Each row is a point. Each copy is the shape, with its points in the same order, stretched, turned, moved and blurred by noise. Say if it was mirrored as well.
In the rows, zero is written as 128.

Shape (8 x 3)
[[157 243 143]
 [111 117 111]
 [107  97 124]
 [127  98 126]
 [123  94 145]
 [189  95 128]
 [108 117 147]
 [111 107 146]]
Copy 1 (8 x 3)
[[ 55 234 161]
 [151 124 124]
 [147 100 129]
 [123  96 122]
 [127 100 147]
 [ 80  98 101]
 [133 111 167]
 [134 119 160]]
Copy 1 is: mirrored
Copy 2 (8 x 3)
[[163 249 176]
 [111 126 122]
 [104 102 127]
 [122  99 130]
 [120  98 139]
 [178 103 124]
 [107 126 155]
 [108 108 149]]
Copy 2 is: only turned
Copy 3 (8 x 3)
[[232  85 193]
 [124  99 116]
 [106 114 118]
 [119 126 120]
 [109 134 134]
 [157 172 112]
 [114 115 150]
 [111 123 146]]
Copy 3 is: mirrored
Copy 4 (8 x 3)
[[ 21  62 144]
 [135 147 133]
 [158 147 140]
 [156 131 142]
 [154 134 157]
 [172  80 134]
 [124 141 164]
 [133 140 159]]
Copy 4 is: mirrored

Shape (9 x 3)
[[108 110 119]
 [189 135 124]
 [108  95  85]
 [120 127 143]
 [241  87 122]
 [105 135 109]
 [168 136 148]
 [107  66 105]
 [111 135 160]]
Copy 1 (9 x 3)
[[106 113 131]
 [198 152 152]
 [112  82 109]
 [116 140 148]
 [239 112 183]
 [114 129 112]
 [168 162 163]
 [101  59 132]
 [108 155 156]]
Copy 1 is: only turned
Copy 2 (9 x 3)
[[107 121 104]
 [162  85 144]
 [ 85  94 105]
 [129 133 116]
 [189  39 123]
 [100 123 127]
 [164 112 133]
 [ 94  98  74]
 [137 147 112]]
Copy 2 is: mirrored
Copy 3 (9 x 3)
[[ 91 118 133]
 [165  89 102]
 [ 66 104 113]
 [120 126 145]
 [182  21 107]
 [ 98 133 119]
 [161 107 129]
 [ 65  83 145]
 [131 137 153]]
Copy 3 is: only turned

Shape (8 x 4)
[[ 88 184 150 160]
 [131 102  87 180]
 [144 152 134 122]
 [147  89  71 177]
 [128  88  96 173]
 [100 143 153  82]
 [ 94 156 171 130]
 [171  73 138 130]]
Copy 1 (8 x 4)
[[162 203 169 176]
 [143 155  70 149]
 [128 169 151 102]
 [141 144  54 126]
 [131 142  65 149]
 [127 125 193 132]
 [128 172 172 165]
 [ 70 131  97 104]]
Copy 1 is: mirrored
Copy 2 (8 x 4)
[[ 59 134 119 169]
 [143  71 111 159]
 [127 161 121 156]
 [167  69 109 156]
 [150  70 108 142]
 [110 174  81 112]
 [ 81 157 114 126]
 [187 131 131 104]]
Copy 2 is: only turned
Copy 3 (8 x 4)
[[152 195 122  67]
 [ 94 163  84 163]
 [150 123 103  94]
 [ 83 149  72 184]
 [ 88 152 101 171]
 [123 106 146  54]
 [152 148 150  68]
 [134  76 120 167]]
Copy 3 is: only turned
Copy 4 (8 x 4)
[[ 82 182 117 151]
 [136  84 120 159]
 [120 146 149 110]
 [147  71 119 147]
 [158  93 116 151]
 [137 186  99  92]
 [121 189 110 142]
 [198 109 148 131]]
Copy 4 is: mirrored
